Rows are points. Each copy is the shape, with its points in the same order, turned, moved and blurred by noise. Some copies are also mirrored. Which?

Shape:
array([[-0.23, -0.28],
       [ 0.70,  0.22],
       [ 0.16, -0.20],
       [ 0.00,  0.55],
       [-0.19, -0.41],
       [-0.14,  0.37],
       [ 0.62,  0.37]])
Copy 1:
array([[ 0.37,  0.09],
       [-0.62, -0.19],
       [ 0.03, -0.10],
       [-0.35,  0.54],
       [ 0.42, -0.01],
       [-0.13,  0.51],
       [-0.71,  0.01]])
Copy 1 is: mirrored
Copy 2:
array([[-0.35, -0.20],
       [ 0.71,  0.08],
       [ 0.07, -0.19],
       [ 0.14,  0.57],
       [-0.22, -0.34],
       [-0.08,  0.49],
       [ 0.72,  0.27]])
Copy 2 is: only turned
Copy 3:
array([[-0.21, -0.13],
       [ 0.82,  0.05],
       [ 0.23, -0.15],
       [ 0.15,  0.59],
       [-0.22, -0.29],
       [ 0.14,  0.55],
       [ 0.78,  0.26]])
Copy 3 is: only turned
Copy 4:
array([[-0.34, -0.16],
       [ 0.67,  0.13],
       [-0.01,  0.05],
       [ 0.41, -0.61],
       [-0.39, -0.02],
       [ 0.17, -0.55],
       [ 0.73, -0.04]])
Copy 4 is: mirrored

Shape:
array([[-0.18,  0.05, -0.49,  0.02],
       [-0.59, -0.54,  0.02,  0.68],
       [-0.06, -0.87,  0.47,  0.47],
       [-0.68, -0.22,  0.15, -0.22],
       [ 0.04,  0.52, -0.02, -0.19],
       [-0.14, -0.08, -0.01, -0.30],
       [-0.44,  0.10, -0.14, -0.26],
       [ 0.66,  0.28,  0.27,  0.22]])
Copy 1:
array([[-0.06, -0.20, -0.45,  0.14],
       [-0.67, -0.94,  0.13,  0.23],
       [-0.16, -0.94,  0.59, -0.19],
       [-0.48, -0.47, -0.40, -0.47],
       [-0.27,  0.51, -0.12, -0.02],
       [-0.06, -0.11, -0.21, -0.27],
       [-0.34, -0.07, -0.41, -0.23],
       [ 0.09,  0.34,  0.65,  0.13]])
Copy 1 is: only turned
Copy 2:
array([[ 0.24,  0.32,  0.35,  0.41],
       [-0.61, -0.49,  0.24,  0.52],
       [-0.36, -0.87, -0.12,  0.10],
       [-0.23,  0.00,  0.61, -0.25],
       [ 0.23,  0.64, -0.05, -0.07],
       [ 0.24,  0.08,  0.30, -0.15],
       [ 0.04,  0.33,  0.51, -0.02],
       [ 0.37,  0.17, -0.78,  0.04]])
Copy 2 is: mirrored

Shape:
array([[ 0.20,  0.30, -0.13,  0.41, -0.14,  0.03],
       [-0.10,  0.17, -0.19,  0.07,  0.09,  0.25],
       [-0.31,  0.11,  0.16, -0.10,  0.32, -0.30],
       [-0.42,  0.49,  0.22, -0.02,  0.29,  0.23],
       [ 0.86, -0.77,  0.15, -0.62, -0.15,  0.08],
       [ 0.53, -0.23,  0.11, -0.39,  0.89,  0.12],
       [-0.01,  0.44, -0.56,  0.49,  0.58, -0.51],
       [ 0.23, -0.63,  0.31, -0.14,  0.63,  0.41],
       [ 0.13, -0.16, -0.56, -0.07, -0.35,  0.45],
       [-0.35, -0.25,  0.64, -0.19, -0.24, -0.50]])
Copy 1:
array([[ 0.01,  0.48, -0.41,  0.07, -0.22, -0.03],
       [ 0.02,  0.29, -0.34,  0.19, -0.12,  0.41],
       [ 0.23,  0.25,  0.29,  0.51,  0.22,  0.07],
       [-0.32,  0.49,  0.08,  0.60,  0.03,  0.32],
       [ 0.47, -0.15,  0.32, -1.04,  0.51,  0.23],
       [ 0.53,  0.43,  0.00, -0.15,  0.89,  0.55],
       [ 0.66,  0.63, -0.59,  0.73, -0.08, -0.06],
       [ 0.11, -0.14, -0.17, -0.20,  0.95,  0.50],
       [ 0.15,  0.02, -0.24, -0.40, -0.37,  0.55],
       [ 0.03, -0.18,  0.75,  0.28,  0.15, -0.25]])
Copy 1 is: mirrored
Copy 2:
array([[-0.11,  0.28,  0.12,  0.58,  0.00,  0.09],
       [-0.11,  0.15, -0.21,  0.19,  0.00, -0.12],
       [-0.14,  0.14,  0.30, -0.28,  0.22, -0.25],
       [ 0.01,  0.51, -0.08, -0.12,  0.01, -0.52],
       [ 0.50, -0.68,  0.05, -0.24, -0.34,  0.89],
       [ 0.68, -0.22, -0.14, -0.35,  0.56,  0.26],
       [-0.44,  0.33,  0.16,  0.38,  0.94, -0.04],
       [ 0.70, -0.58, -0.14, -0.20,  0.14, -0.14],
       [-0.28, -0.19, -0.50,  0.31, -0.34,  0.32],
       [-0.14, -0.12,  0.82, -0.41, -0.39, -0.18]])
Copy 2 is: mirrored

Shape:
array([[ 0.33, -0.76, -0.03, -0.31, -0.33,  0.18,  0.30,  0.34, -0.39],
       [ 0.39, -0.27, -0.15,  0.18,  0.09,  0.50,  0.62,  0.15, -0.71],
       [ 0.25,  0.21,  0.40, -0.36,  0.23, -0.14, -0.09, -0.43,  0.28],
       [-0.11,  0.26,  0.20,  0.06,  0.39,  0.19,  0.19,  0.04,  0.70],
       [-0.38,  0.09, -0.19, -0.05,  0.52,  0.52,  0.10, -0.28,  0.15],
       [-0.46, -0.27, -0.04,  0.09, -0.25,  0.26,  0.51,  0.14, -0.58],
       [ 0.31,  0.70, -0.01, -0.49,  0.22, -0.28, -0.19, -0.33,  0.40],
       [ 0.35, -0.03,  0.60, -1.03,  0.72, -0.45,  0.26, -0.06,  0.16],
       [ 0.48,  0.14,  0.69, -0.32,  0.26, -0.32,  0.12,  0.08,  0.04],
       [ 0.11, -0.42, -0.36,  0.13, -0.08, -0.18,  0.83,  0.15, -0.39],
       [-0.16, -0.53, -0.29,  0.22,  0.04,  0.62,  0.64, -0.32,  0.09],
       [ 0.39, -0.53,  0.37, -0.21,  0.53, -0.57, -0.10,  0.02, -0.25],
       [-0.04, -0.49, -0.03,  0.32, -0.35,  0.36,  0.82, -0.31, -0.56]])
Copy 1:
array([[-0.03, -0.60, -0.03, -0.47,  0.10,  0.20, -0.57,  0.86, -0.27],
       [-0.30, -0.14,  0.03, -0.06,  0.42,  0.72, -0.30,  0.77, -0.48],
       [ 0.49,  0.44,  0.28, -0.50,  0.10, -0.02, -0.11, -0.15,  0.00],
       [ 0.41,  0.72, -0.02, -0.05, -0.31,  0.24,  0.00,  0.28,  0.39],
       [-0.18,  0.49,  0.07, -0.17, -0.08,  0.60, -0.24,  0.06,  0.54],
       [-0.48, -0.35,  0.11, -0.07, -0.43,  0.65, -0.22,  0.52, -0.19],
       [ 0.29,  0.74, -0.29, -0.53,  0.10, -0.29, -0.02, -0.37, -0.05],
       [ 0.19,  0.59,  0.47, -1.18,  0.25, -0.50,  0.04,  0.37,  0.14],
       [ 0.43,  0.44,  0.41, -0.45,  0.10, -0.34,  0.01,  0.38, -0.35],
       [-0.26, -0.49, -0.20, -0.14,  0.13,  0.43,  0.27,  0.78, -0.14],
       [ 0.06, -0.23, -0.03, -0.19, -0.02,  1.04, -0.17,  0.48,  0.46],
       [ 0.09, -0.10,  0.63, -0.29,  0.52, -0.53, -0.13,  0.43,  0.09],
       [-0.11, -0.58,  0.17, -0.10, -0.04,  1.00, -0.03,  0.40, -0.31]])
Copy 1 is: only turned
Copy 2:
array([[-0.18, -0.60, -0.52, -0.49, -0.11, -0.02,  0.26,  0.24, -0.56],
       [-0.12, -0.73,  0.02, -0.10, -0.17,  0.64, -0.06,  0.12, -0.51],
       [ 0.25,  0.49,  0.10, -0.42,  0.29,  0.05,  0.27, -0.05,  0.24],
       [-0.03,  0.20, -0.13,  0.26,  0.24,  0.26,  0.06,  0.11,  0.81],
       [-0.03,  0.09, -0.17,  0.17,  0.14,  0.26, -0.53, -0.24,  0.26],
       [-0.53, -0.50,  0.16, -0.04, -0.29, -0.09, -0.33,  0.09, -0.29],
       [ 0.60,  0.88,  0.01, -0.37, -0.09,  0.14,  0.11,  0.17,  0.36],
       [ 0.12,  0.36, -0.13, -1.32,  0.42,  0.22,  0.12,  0.44,  0.41],
       [ 0.17,  0.01,  0.26, -0.67,  0.33,  0.21,  0.51,  0.48,  0.24],
       [-0.28, -0.65, -0.14, -0.47, -0.71,  0.39,  0.07, -0.03,  0.00],
       [-0.57, -0.31, -0.38,  0.16, -0.14,  0.36, -0.08, -0.59, -0.06],
       [ 0.44, -0.46, -0.01, -0.95,  0.29, -0.22,  0.24,  0.04,  0.24],
       [-0.59, -0.64,  0.18, -0.06, -0.41,  0.33,  0.11, -0.40, -0.53]])
Copy 2 is: mirrored
Copy 3:
array([[ 0.42, -0.59,  0.19, -0.22, -0.11, -0.17,  0.85,  0.16, -0.08],
       [ 0.29, -0.26,  0.18,  0.31,  0.26,  0.41,  1.02,  0.10, -0.47],
       [ 0.07,  0.11,  0.32, -0.31,  0.57, -0.21, -0.35, -0.28,  0.19],
       [-0.42,  0.02,  0.12,  0.11,  0.28,  0.42, -0.15, -0.34,  0.38],
       [-0.30, -0.38, -0.26,  0.24,  0.52,  0.37, -0.11, -0.33, -0.09],
       [ 0.01, -0.43, -0.22,  0.30, -0.18,  0.03,  0.47,  0.06, -0.73],
       [-0.11,  0.31,  0.04, -0.58,  0.60,  0.17, -0.51,  0.04,  0.28],
       [-0.45, -0.25,  0.75, -0.49,  0.88, -0.59,  0.07,  0.11,  0.34],
       [ 0.05,  0.20,  0.80, -0.21,  0.39, -0.18, -0.01,  0.08,  0.25],
       [-0.01, -0.13, -0.15,  0.16,  0.10, -0.21,  0.92,  0.44, -0.20],
       [-0.10, -0.35, -0.58,  0.38,  0.21,  0.14,  0.79, -0.50, -0.07],
       [ 0.39, -0.18,  0.50,  0.16,  0.49, -0.57,  0.07,  0.45,  0.29],
       [ 0.19,  0.03, -0.15,  0.37, -0.01, -0.15,  0.88, -0.23, -0.69]])
Copy 3 is: only turned
Copy 4:
array([[ 0.23, -0.34,  0.21,  0.43, -0.30,  0.50,  0.63,  0.28, -0.47],
       [ 0.14,  0.24, -0.12, -0.01,  0.24,  0.85,  0.85,  0.28, -0.61],
       [ 0.46,  0.47,  0.28, -0.37, -0.35, -0.29, -0.08,  0.21, -0.06],
       [-0.18,  0.47, -0.18, -0.35, -0.03, -0.19, -0.08,  0.50,  0.30],
       [-0.19,  0.17, -0.28, -0.64,  0.02,  0.42, -0.16,  0.10, -0.03],
       [-0.35, -0.01, -0.19,  0.17,  0.17,  0.38,  0.51, -0.17, -0.78],
       [ 0.31,  0.78,  0.35, -0.42, -0.53, -0.15, -0.16, -0.15,  0.42],
       [ 0.23,  0.29,  0.76, -0.80, -0.71, -0.48,  0.56,  0.36, -0.10],
       [ 0.34,  0.61,  0.66, -0.15, -0.19, -0.33,  0.35,  0.39, -0.17],
       [ 0.09,  0.01, -0.24,  0.14,  0.09,  0.28,  1.05, -0.18, -0.36],
       [ 0.09, -0.17, -0.81, -0.23,  0.01,  0.52,  0.35,  0.28, -0.40],
       [ 0.55, -0.21,  0.79, -0.31,  0.04, -0.27,  0.57,  0.14, -0.14],
       [ 0.22,  0.06, -0.55,  0.19,  0.15,  0.45,  0.60, -0.05, -1.01]])
Copy 4 is: mirrored
